Each row is a point. The last column is the point's height on a tilted bowl or saddle (a function of degree 2), plus a little noise. Along how many of its main directions does it bend up, bend down or stay straight?

Points (15 x 4):
-3; -16; 48; -1
3; -17; -27; -15
-12; -35; -18; 0
9; 3; 20; -11
-7; 11; -10; -3
51; 16; 3; 6
-16; -32; -52; 3
-5; 9; 5; -5
28; 16; -2; -3
53; 38; 2; 25
4; -4; 6; -13
12; -39; 9; -11
-27; 21; -55; 37
-11; -38; 6; -1
-60; 19; 15; 60
Directions: 2 up, 0 down, 1 straight

Points (16 x 4):
15; 15; 33; -12
-31; 13; 20; -3
39; 29; 25; 11
-50; -24; -20; -5
-40; 51; -32; 60
19; 29; 2; 23
-21; -26; 16; -19
-6; -28; -23; -16
-38; 9; 12; 4
7; 19; 19; 1
-40; 9; 49; -41
-28; 25; -36; 33
13; 3; 19; -1
15; 53; -37; 53
60; 12; 3; 48
12; -4; 7; 4
Directions: 1 up, 1 down, 1 straight

Points, 18 rows:
-38; -15; -33; 26
12; -4; 37; -28
14; 3; 3; -11
26; -14; -10; 8
18; 14; -29; -5
-10; 21; -22; -6
-1; 20; 15; -16
49; 16; 56; -44
33; 39; 23; -45
10; -15; 15; -15
-24; -2; 2; 7
-16; -17; 5; -2
-18; -46; -26; 8
25; -11; 24; -23
-19; -34; -7; -2
-3; -23; -16; 5
-10; -31; 35; -35
-60; -2; 6; 60
Directions: 1 up, 1 down, 1 straight

Points (21 x 5):
53; 5; -13; 30; 60
-17; -19; 14; 12; 8
4; -24; -31; 1; -1
-20; 0; -1; -8; 13
19; 10; -16; -10; 29
25; -12; -16; 18; 17
-11; 4; -15; 21; 7
-5; -20; 26; 5; 9
28; 9; -3; -30; 40
-13; 3; 6; 4; 7
-21; -33; -25; -42; 16
-60; 33; 12; -33; 33
-33; -9; -37; -21; 38
8; -15; -17; 26; 8
14; 16; 33; 2; 16
-8; -23; -24; -14; 6
15; 32; -51; 6; 39
0; -38; 9; -13; -7
9; -42; 1; -11; -12
-38; 26; 2; 57; -24
8; 3; -3; -21; 22
Directions: 2 up, 1 down, 1 straight

Points (23 x 5):
-3; 28; 35; -7; 38
11; 20; 38; 6; 38
-43; -53; 13; 4; 30
16; -5; -16; 2; 4
-5; 58; -15; -13; 36
10; 58; 0; 8; 54
-34; -35; -43; 43; -15
27; -36; 26; -31; -31
7; 22; -48; -4; 14
-15; 0; 26; 15; 27
-13; -18; -18; -23; 2
-8; -26; 6; 12; 6
1; -21; 33; 4; 11
33; 11; 4; 6; 17
21; 18; 28; 57; 60
29; 38; 17; -20; 39
1; -22; -25; 35; -4
-25; -6; 4; 15; 12
48; 13; 13; 21; 25
14; -11; 44; 57; 54
32; -60; 54; 19; -20
-54; -34; -6; -23; 16
14; 1; -25; 3; 6
Directions: 2 up, 1 down, 1 straight
